Rows are points. Each copy is the shape, with its points in the same order, stretched, turned, moved and blurred by noise. Say if it was mirrored as well.
(in the rows, 128 means zero)

Shape:
[[117  93 146]
 [148 168 182]
 [148  81 196]
 [125 145 141]
 [159  94 156]
 [117 137 161]
 [134 193 108]
 [ 78  95 179]
 [131 201 126]]
Copy 1, 9 rows:
[[110 140 175]
 [194 120 169]
 [138 150 221]
 [147 140 149]
 [137 165 194]
 [144 114 174]
 [166 140 110]
 [122  96 187]
 [170 121 122]]
Copy 1 is: mirrored
Copy 2:
[[149  89 111]
 [ 56 133 127]
 [124  55  90]
 [105 140 130]
 [133  96  83]
 [104 114 133]
 [ 81 199 137]
 [141  58 150]
 [ 63 190 144]]
Copy 2 is: mirrored
Copy 3:
[[116  89 108]
 [146 179  68]
 [161  77  62]
 [116 147 120]
 [162  97 101]
 [108 133  89]
 [111 212 149]
 [ 80  82  62]
 [112 213 132]]
Copy 3 is: mirrored
Copy 4:
[[131 102 136]
 [181 193 180]
 [151  87 185]
 [152 165 132]
 [114 105 180]
 [156 141 145]
 [139 224 135]
 [154  87  97]
 [159 237 138]]
Copy 4 is: mirrored

Shape:
[[119 142 124 122]
 [ 73 120  80 125]
 [132 222  65 106]
 [ 96 144 154 159]
 [153 168 191 138]
 [143 142  85 149]
 [186  86 116 170]
 [125 147 147 124]
 [116 185  92  78]
 [187 153 115 151]]
Copy 1, 10 rows:
[[126 117 165 126]
 [ 49 160 166 116]
 [152 154 224  54]
 [ 97  85 149  98]
 [173  40 149 121]
 [126 143 135  87]
 [141 122  72 128]
 [136  92 158 127]
 [144 155 218 127]
 [180 106 124  94]]
Copy 1 is: mirrored
Copy 2:
[[128 156 115 122]
 [153 206 100  71]
 [141 235  87 164]
 [ 93 141  98 113]
 [ 88  89 106 165]
 [103 184 153 113]
 [ 69 117 224  84]
 [121 141 105 134]
 [184 195  79 138]
 [ 89 154 180 138]]
Copy 2 is: mirrored

Shape (12 x 8):
[[115 121 133 120  49 121 104 158]
 [167 133 127 141 130 133 122 155]
 [150 122 120 134 141  91 249 146]
 [124 122 132 119 164 138 112  55]
 [155 123 128 133 160 122 114 131]
 [110 113 118 133 165 129  84 173]
 [116 130 138 133 157 135 108 174]
 [126 130 156  91 141 119 150 129]
 [113 131 134  76  84 116  91 106]
 [115 132 224 139 145 100 146 129]
 [113 158 132 135 125 134 124 176]
 [139 147 132 138 138  95 104 127]]
Copy 1 (12 x 8):
[[104 139  97 177 120  73 110  93]
 [108 169 101 124 135 105 131 130]
 [229 132 112 101 198 164 102  63]
 [ 99 120 134 142 143 176 100 177]
 [119 151 114 112 130 126 125 157]
 [ 99 103 102  86 110  88 153 191]
 [ 91 112 113  94 131  88 137 163]
 [127 131 140 133 159 117  96 130]
 [102 129 138 185 115 107  96 129]
 [ 85 120 124 108 155 114  40 105]
 [ 82 107 117 111 135  89 134 119]
 [112 132 123 112 106 134 109 128]]
Copy 1 is: only turned
Copy 2, 12 rows:
[[115 104 124 131 124  48 122 142]
 [124 147 139 136 153 134 119 120]
 [154 184 106 173  79 183 176 117]
 [161 113 119  77 146 177 113 136]
 [149 140 143 115 150 162 110 116]
 [141  84 151 122 149 124  86 100]
 [128  99 156 119 143 139 106  89]
 [142 126 153 116 122 152 147 127]
 [141  90 143 102 132  92 108 172]
 [146 150 173  56 125 144 166  88]
 [ 88 112 139 126 124 134 116 104]
 [145 144 144  98 134 141  93 121]]
Copy 2 is: mirrored
Copy 3, 12 rows:
[[156 126 114 133 155 105 189  81]
 [143 104 110 147 102 152 107 107]
 [ 72  13  84 140 135 106  66 198]
 [ 85 162 181 112 105  78  84 102]
 [134 118 136 132  86 127  97  97]
 [162 125 181 133  68 143 135 101]
 [144 102 173 148 105 150 121 121]
 [126  79 158 149 137  90  95 121]
 [163 148 140 124 150  60 155  69]
 [ 92  26 184 198 124 110 105 121]
 [156 104 156 183 119 152 131 133]
 [135 118 135 166  77 103 117 102]]
Copy 3 is: only turned
